Each row of a before or after table is a point. The points were changed in one or more steps. Then noise was added and the rows were shuffled. The steps act on columns, c1 being the first. What was done? A step turns or swaps two columns, mirrors them in a line or flattens them onto one, adds a multiple of one to another, or multiplies or shifts one. Angles are multiples of 10 degrees, from the lower column toward the higher: turns from -170 to 170, lines from 10 to 170 but not 90. Use the fewest steps. Two steps may share a column if one is a turn and the other turns, adds or multiplies; they go together, in the order done. Otherwise the lowest column goes first.
(in the rows, 128 means zero)

Before, 13 rows:
0: 145 128
1:  91  76
2: 118 145
3: 106 100
4:  78 104
5: 118 117
6: 159 127
7: 109 126
8:  76  71
9: 151 148
10:  92  47
11: 157 172
12: 112 138
After (13 x 2):
0: 144 181
1: 139 143
2: 130  96
3: 111 188
4: 149 123
5: 106 104
6:  87 210
7: 117 206
8: 124 161
9: 125 145
10: 142  74
11: 148 137
12: 117 115
Steps: turn c1 and c2 by -130 degrees

Before (11 x 8):
0: 165 199 109 128 172  77  95 160
1: 131 117  81 115 106 147 129 165
2: 130 134 166  75 159 128 140 165
3:  85 103  85 181 117 120  95 121
4: 161 133 117  81 148 125 123 131
5:  77 117  86 174  88 163 161  56
6: 183 155 145 111 148 103 171 175
7: 185 169 153 116 144 129  99 171
8: 157  91 150 103 144 180 172 128
9: 161 139 124 110 181 187 192 157
10: 134 139 142  88 129 186 170 160
After, 11 rows:
0: 133 122 117  74 118 128 113 138
1: 111 159  85 184 100 148 189  69
2: 143 158 122 103 116 180  51  88
3: 118 157 142  89 151 179  95  96
4: 125 149  82 116 171 135 119 130
5: 160  96 154 104 150 154 100 168
6: 117 144  87 188 130 106 152 155
7: 110 124 167  78 136 131  80 134
8: 153  41 110 119 125 136  89 178
9: 138 190 150  98 118 143 102  91
10: 159  91 146  98 152 126  71 104
Steps: multiply c1 by 0.7; turn c1 and c4 by -20 degrees; mirror c2 and c6 in the line at 70 degrees; turn c5 and c8 by -130 degrees; turn c7 and c8 by -110 degrees

Before, 12 rows:
0: 147 113  92 196 110 104 135 146 112 137 188  90
1: 205 119 134 109  89 105 157 135 103 114 162 138
2: 140 115 186 122 131  99 115 120 158 118 141 118
3: 134 127 168  57 132 100 121  97 147 175 124  90
4: 100 138 109  74  94 113 102  96 109 117 108 106
5: 144 154 140 146 146  80 146 114 127 150 107  70
6: 143 179 161 114 103 139 119  90 139 144 144 103
7: 141 137 135  72 115 148 136 141 152  95 113 133
8: 104 103 127 137  88  93 179 139 146 118 103 110
9: 160 121 142 154 100 119 137 156  93 154 143 114
10: 141 117 128 117 107 134 118  89 103 159 101  41
11: 150 119 124 123 109  80 111 137 198 110 131 185
After (12 x 12):
0: 148 154 118 126 127 142 129  78 150 120 142  81
1:  95 128 112 185 135  55 116 131 130 115 109 158
2: 125 112 108 131 106  71 167 142 208 124  96 178
3: 155 134  78 100 131  91 124 116 109  97 150 146
4: 150 124 153 147 117 105 147 126 171 166 113 153
5: 137 101 201 106 121  69 140 133 150 148  73 131
6: 100 131  71 124 122 178 139 160 132 116 144 173
7: 119 165 138 129  97  40 184 142  99 130 131 150
8: 114  79 108 158 124 156 132  92 139 110 149 142
9: 109 131  52 155 132  58 121  71 127 134 131 130
10: 123 122 144 144 125   9 133 102 143 131 161 109
11:  54 133 124 124 131   8 123 147 124 123 119 225
Steps: turn c1 and c9 by 110 degrees; turn c2 and c11 by 140 degrees; mirror c3 and c4 in the line at 50 degrees; flatten c5 and c7 onto the line at 120 degrees; multiply c6 by 2.5; turn c8 and c10 by 50 degrees; shift c12 by 40
